Each row of a before or after table is a point. One or more steps were done to the points. Then noise was added and the rows were shuffled. The steps act on how far a point lies along the listed directions, d1 being the first. Write out the steps. A step turns or swaps two directions, mirrors them in a line or flattens them onto one, adds a multiple of one to another, or multiplies one. Angles are multiples of 10 degrees, from the lower direction toward the higher: turns from -170 to 170, lines from 10 to 170 but not 90. Use the fewest steps. Two steps may share a direction if one is a turn and the other turns, adds or multiplies; they go together, in the order done. Otherwise the lowest direction goes first.

Directions:
(1): [ 34 -29]
(2): [29 34]
Before, 8 rows:
[[ 16   9]
 [ -9  29]
 [  0 -28]
 [-22  16]
 [ 24   6]
 [  6   3]
 [ -3  22]
 [-28  21]]
After (8 x 2):
[[-67  55]
 [ 48   1]
 [-54  46]
 [ 15   1]
 [-34  63]
 [ 30  12]
 [ 12 -53]
 [-19  48]]
Steps: multiply d1 by 2.5; multiply d2 by 1.6

Directions:
(1): [-41  36  -1]
(2): [ 31  34 -30]
(3): [-19 -23 -46]
Before:
[[-29   4  10]
 [ 35   4 -17]
 [-53  18 -29]
 [ 41  19  -4]
 [  6  -7 -23]
 [ 48  29  11]
 [ 88  -4  18]
 [-27 -13  18]
 [-53 -11   5]]
After, 9 rows:
[[ 34  49  19]
 [-27 -13  19]
 [-16 -25  21]
 [-66 -10 -19]
 [ 33  40   1]
 [ 27  24 -18]
 [ 87  39   9]
 [-41 -39  11]
 [ -3  -3 -29]]
Steps: turn d1 and d2 by -30 degrees; multiply d3 by 1.3

Directions:
(1): [ 27   5  16 -54]
(2): [-37 -12  49  -5]
(3): [ 26 -56   7  10]
(4): [34 25 35 30]
Before (10 x 4):
[[ -1  -1  13  -5]
 [ -4  17  36   3]
 [-24   1   4  15]
 [  0   9   4 -11]
 [-14  -4  -6  15]
 [  1 -12 -21  13]
 [ -3  -9   1  18]
 [  5  41  24  -8]
 [  2 -11  -4  -3]
 [-36  -4   3  13]]
After (10 x 4):
[[  6 -18 -49   5]
 [ -4 -15 -14 -11]
 [  1 -10   9  19]
 [-42 -10  19  12]
 [ -6  -1  30  -1]
 [ -2  31  97  27]
 [-70 -27  15  -1]
 [ -3  11   5  -9]
 [ 25  64  63  23]
 [-20 -12  -9  10]]
Steps: turn d1 and d3 by -10 degrees; multiply d2 by 2.5; multiply d4 by 3

Directions:
(1): [-23   6 -40  17 -12   4 -26 -68]
(2): [-17  55   8 -57  25  21 -14  -6]
Before:
[[  2  43  10 -40  15  23   4  26]
 [-13  31 -34 -20  -4  32 -25 -55]
 [-13 -56 -34  49 -36   6  -3 -41]
 [-35   0 -33  27 -36 -16  -9 -64]
 [  5  -1  18  -2  11   8 -13 -31]
 [-10  12   8   2   8  -4  -5 -25]
 [ -5   1  -5   2 -16  -5 -14 -23]
 [ 12 -20  15  34 -17  -1   6  -2]
 [ 10   3  30   3  15  -1   9  52]
 [ 10  27  41 -34  -4  -3   5  35]
 [ -2 -51 -18  60 -38 -32  19  -6]
 [ 19  52  20 -61  16  17  20  31]
 [  9  12 -32   5  -1   3  -9 -51]
 [ 14 -44 -25  95 -38 -20  15 -39]]
After, 14 rows:
[[  5   0  19  -5  13   8 -13 -28]
 [ 14   6  34  -2   0   8  10  25]
 [  2  22  40 -42  14  -7  31  66]
 [-13  39 -29 -30   3  36 -23 -47]
 [  0 -12 -38  41 -24   3  -4 -33]
 [ 15 -22 -42  48 -41 -11   9 -46]
 [-10  15  12   0  10  -4  -4 -22]
 [  8 -31   2  49  -7 -12   4  16]
 [ 11  40 -10 -35  19  14  -5 -23]
 [ -9  27  32 -70  23  36   9  40]
 [-31  59  19 -62   8   5   2   1]
 [  9 -27  -1  39 -43 -22  -2 -19]
 [ -4  19  11 -23  -5   1 -13  -6]
 [ 20  56  57 -46  32  16  32  64]]
Steps: mirror d1 and d2 in the line at 40 degrees

Directions:
(1): [ 19  24  41  39  44 -11 -12  50   3]
(2): [ 25  18  -9  15 -38 -50  42   6  44]
(3): [-20  34 -13 -12   6  13  63  26 -45]
(4): [-28 -17  14 -13  11 -76  -9  -8 -38]
(5): [ 41 -32  36 -58  20   3  29   6  10]
(6): [-26   8 -42 -18  61 -11   5  -4  45]
Before, 9 rows:
[[ 35  -5  79  21 -14 -23 -23 -19 -16]
 [-55   3 -31 -38  18   6 -29 -23 -23]
 [ 50  -4  18  38   1 -17 -41   2  78]
 [-50   4 -15  -8  30 -41 -20 -30  -4]
 [ 20   8  49  65 -21 -16  -9  17   8]
 [ 17 -12   5 -27   3 -19  12   8  52]
 [-49  -3 -11 -24  66   1  -1  13 -50]
 [-46  -4 -18   4  16  30 -25 -40   9]
 [ 16   5  20  32 -26 -24  10  17  -5]]
After, 9 rows:
[[  4 -26  53  -6  29  14 -23 -13  -1]
 [-10  42 -14 -16  58  21  51 -15  28]
 [-33  37 -48  32 -10 -14  32  -1  10]
 [-63  43 -63  29   9 -19  32 -15  22]
 [-42  27 -49  33  39 -67 -29 -10  63]
 [ 48 -73  31 -78  -1  78  -3 -22 -10]
 [ 37 -18  60 -33   2  49 -41  11  -5]
 [ 22   4  19  18  -7  46 -35 -20  26]
 [ -1   4  -4  18 -21 -31 -16   2  37]]
Steps: turn d3 and d6 by 70 degrees; turn d1 and d6 by 140 degrees; add -1.5 times d2 to d5; multiply d4 by -1

Directions:
(1): [-17  15 -43  17 -33  31  13  25  16 -63 -33]
(2): [-27 -39  32  -9 -48 -17 -30  18 -55 -11 -22]
(3): [ 13 -28  16 -61  34  28  44  15 -20 -36   8]
(4): [  8  -2  14   8  32  42 -78  14   7 -27  24]
(5): [ 59  31  46 -22 -25 -16  -8  26  32  -6 -32]
Before (11 x 11):
[[  7   4 -17  -2  18   4  34 -11  15  16   9]
 [-27   7 -22 -10   3   6  36  -4  -6   2  11]
 [ 30  14  18   3   5  18 -36  23  14 -19  -8]
 [ -2 -19  33  -8  15   4 -46   4  -4  17  14]
 [-14   2 -25  12   1  -3  24 -10  12   9  -3]
 [ 10  16 -30   5  14   9  30 -18  23  16   7]
 [  9  -2  13   9  -4  12 -64  17  15  -8   2]
 [-19   5 -23   7 -16  -6  24 -16  -8   8 -12]
 [  8   8  19   9  12   2 -27   0   5   4   4]
 [-17   7 -44  13  27  11  29 -20  17 -15  19]
 [ 11 -28  21 -21  10  11 -14   5  -9  -3   9]]
After, 11 rows:
[[ 13  -2  29   0  18  18 -41   7  -1 -11   7]
 [-27  16 -23   4 -12 -17  47 -15  -4  28   7]
 [ -3  16 -26  17  25 -16  15 -34  25  27  23]
 [-14 -35   7  -1   6  21 -34   5 -15 -12  15]
 [ 25  -4  24  -4  22  46 -96  33  21 -40  10]
 [ -8 -21  34  -3  13  27 -80  20  -9 -16  12]
 [ -1  10 -16   8  -9 -18  39 -10  17  29 -12]
 [ 26   1  22  -8  40  47 -60  29  10 -35  13]
 [  2  -2  -7   5  10 -18  42 -18   6  41  12]
 [ 14  11 -12  -7  10  -9  36 -27  12  45  13]
 [ -6  16 -21   1 -28 -29  50 -18   0  23 -26]]
Steps: turn d1 and d2 by -40 degrees; turn d3 and d5 by -60 degrees; multiply d3 by 0.7; multiply d4 by 2

Directions:
(1): [ 18  30  15  36  -4 -65   1  16  39  31 -16 -42]
(2): [ 14  -8  47 -53 -38 -24 -41 -19  29 -24  33   2]
(3): [-39  19  -9  41  10   5 -31  11  58 -26   9  53]
(4): [ 17 -48 -27  43 -43   0   7  -8   4  29  61   4]
(5): [ 22  -1  -3  11   1 -22 -17  77 -40 -48  22   0]
Before (9 x 12):
[[ 24  18  41 -59 -26 -40 -13 -33  22  16 -36 -36]
 [ -6 -25   2  28 -14   4 -10 -39  34   8  14  10]
 [-23   9 -32  28  13  -3 -40  38  11 -57 -17  40]
 [-32  58   2 -18   1  16 -24 -22  82 -19   9  42]
 [ 33  -1 -14  17   0 -44 -18  91 -61 -27   9 -50]
 [  4   3  32 -39 -14  -2 -15 -63 -10  21 -40   2]
 [-20 -12  19 -39  10  17 -37 -17  37 -32  21  42]
 [ 41  15  36 -34 -18 -35  -8  -6  17   7  17 -33]
 [ 11 -78 -62  15 -28  51  57 -21 -22  49  51   5]]
After (9 x 12):
[[ -4 -20 -20  19 -39 -37 -58  26  32 -48  19  24]
 [  4  57  38 -66 -17 -14 -44   3  45 -41  19  11]
 [ 28   7   9 -59   4 -11   8   7 -53   0 -49 -37]
 [ 44   1  13 -35   0  -3  21 -10 -29   6   5 -39]
 [ -9  -5  27  -8  -4   6  -7 -51  27  -5 -13   1]
 [-30 -15 -36  14  15  34  47 -55  46  67 -23   6]
 [ 14 -47 -58  65 -23  -2  -7  38 -37  16  54 -17]
 [ 11  18  26 -33   9  -4 -13 -17 -53   3 -69  -9]
 [ 14  -9  32 -60  -4 -20 -23  -3  13 -20  13  -5]]
Steps: multiply d1 by 0; turn d2 and d3 by -50 degrees; turn d4 and d5 by -60 degrees
